Each row is a point. To make a cloud, some directions were put in groups of two or more. Within a group, all points are equally far from the middle, so they leave a hole (a ring in 2 directions, a hollow ball in 3). The other directions are filled evenly. Then the cloud was stretched, turned, moved and blurred a little. How many holes are there, and how many directions does each take, smallest first?

Cloud, 13 rows:
[[ 19  27]
 [ 60 -16]
 [ 56  -2]
 [ 41  17]
 [ 37  19]
 [ 36 -43]
 [ 37 -43]
 [ 38  19]
 [-24  -1]
 [  2  28]
 [ 12  28]
 [ 30  24]
 [ 48 -38]]
Holes: 1 (2)

Cloud (14 x 2):
[[ 34  13]
 [-24  30]
 [-22  -1]
 [-33  39]
 [ -4   7]
 [-37   7]
 [-57  33]
 [-14   4]
 [-21  -9]
 [-10  -1]
 [ -1  29]
 [-35  19]
 [ 60 -11]
 [ 37   0]]
Holes: 0

Cloud (19 x 3):
[[ -3 -44 -32]
 [-43   3 -31]
 [ -2  53 -33]
 [-13 -60 -15]
 [ 25 -25  -7]
 [-30  -9   6]
 [ 14  16  21]
 [ 15 -13 -23]
 [  7  22  24]
 [ -5  37 -46]
 [-19 -31 -37]
 [-15  -8  29]
 [  8 -55 -24]
 [-34 -15 -10]
 [ -4  37  19]
 [-14  60   7]
 [-16 -52  16]
 [-20  48  13]
 [-12 -21  33]]
Holes: 1 (2)

Cloud (19 x 3):
[[  1  49  11]
 [-27  16   6]
 [-45  17 -25]
 [ 17  26 -47]
 [ 28 -28  36]
 [-19  47  26]
 [ 22  20 -28]
 [-31 -46   8]
 [ 20  10  49]
 [ 11  29 -42]
 [ 10 -60 -37]
 [  1 -24 -34]
 [ 27  20  42]
 [-10 -16 -24]
 [-35 -28 -43]
 [ 13 -55 -19]
 [  8 -53 -20]
 [ 26 -16  43]
 [ 32  17 -22]]
Holes: 0

Cloud (27 x 4):
[[-21 -24 -29 -14]
 [-51  31 -27   0]
 [-28  27 -10  37]
 [  9  22   8  -2]
 [-30  -9 -44   5]
 [ -4  31  -6  28]
 [  7  26 -21  27]
 [ 29 -17 -49   8]
 [-25   3 -58   3]
 [-24  -9  29  -3]
 [-30 -21  -3 -13]
 [ -8 -17  22   9]
 [-42  33  -4  28]
 [-54  30   9  -5]
 [-39   4 -36  19]
 [  3  12 -60   4]
 [ -6   4 -11 -37]
 [ 13  19 -31  29]
 [ 12  23 -37  15]
 [-40   2  24 -16]
 [-18  14 -14 -35]
 [-40  10 -29  26]
 [ 13  15   1 -15]
 [-29  22 -19 -28]
 [-20 -17  -3  18]
 [-13  25 -46  -9]
 [ -2 -18 -57  -8]]
Holes: 2 (2, 2)

Cloud, 27 rows:
[[ -8 -28 -23 -20]
 [ 19 -24 -36  10]
 [ -2 -45  11  -1]
 [ 29  11  38  25]
 [-32  -8 -14  36]
 [ -9  -1  -5  53]
 [ -1  49   5  13]
 [ -1 -49  12   6]
 [-19 -21   8  54]
 [-45   6 -18   2]
 [-18 -40  25  36]
 [  8  25  39  16]
 [  6 -18  19  60]
 [ 19 -13  24  57]
 [ 23   0  26 -20]
 [-15 -23  34   6]
 [ 36 -18  27  43]
 [ 23 -34  23  52]
 [-32  39   8  -6]
 [-21 -27  32  17]
 [ -1 -44  10  -3]
 [-19 -17  37   8]
 [-14  21  37   6]
 [-28  -5 -32  23]
 [ -2 -45  11  -3]
 [  5 -41  23  52]
 [-41  11  17   8]]
Holes: 2 (2, 2)

Cloud, 27 rows:
[[ 11  14  -4  23]
 [-38  41  20  -2]
 [-21  27  31 -13]
 [-17 -30 -11  -6]
 [ -2 -44   3  -4]
 [-28  15  27 -14]
 [ 15 -26  -6  16]
 [ 14  12  -4  22]
 [ 15 -49  -7   1]
 [  0 -40  11 -27]
 [ -3  32 -11 -27]
 [-39  45  19  -3]
 [  5  43 -14  19]
 [-13   1  28  15]
 [-23  17  31 -15]
 [ 29  13 -14   9]
 [ -7 -34  13 -25]
 [ 29 -28  12  17]
 [-12  60   4 -11]
 [ -4 -23  51  -6]
 [ -7 -26  -2  11]
 [ 29  12 -23   1]
 [ 24  -8  10  20]
 [ 32  -1 -16   8]
 [ -3  16 -52 -17]
 [-12 -29 -15 -17]
 [-10  12 -29 -28]]
Holes: 1 (3)
